Every row gives one point. Each copy is the shape, with its points in the same order, turned, moved and blurred by noise. Is it also mirrored, or only turned?

Shape:
-0.230, -0.187, -0.303
-0.233, 0.182, 0.017
0.191, -0.128, 0.379
-0.040, 0.019, -0.173
-0.221, -0.130, -0.405
0.007, -0.117, 0.111
0.124, -0.199, -0.292
0.211, -0.291, -0.003
-0.110, 0.317, 0.040
Copy 1 (9 x 3):
-0.127, 0.146, -0.351
-0.227, 0.216, -0.036
0.131, -0.212, 0.277
0.070, 0.189, -0.125
-0.069, 0.189, -0.429
-0.015, -0.055, 0.049
0.242, 0.144, -0.291
0.281, -0.094, -0.100
-0.142, 0.329, 0.193
Copy 1 is: only turned
Copy 2 (9 x 3):
-0.135, -0.431, 0.242
-0.082, -0.213, -0.188
-0.008, 0.368, 0.067
0.101, -0.257, 0.076
-0.057, -0.511, 0.231
-0.081, -0.011, 0.069
0.151, -0.210, 0.352
0.067, 0.084, 0.342
0.062, -0.147, -0.270
Copy 2 is: only turned
Copy 3 (9 x 3):
-0.264, 0.192, -0.271
0.161, 0.257, -0.063
0.199, -0.337, 0.159
-0.141, 0.158, 0.033
-0.304, 0.226, -0.206
-0.014, -0.141, -0.013
-0.354, 0.023, 0.031
-0.273, -0.230, 0.111
0.253, 0.269, 0.126
Copy 3 is: mirrored
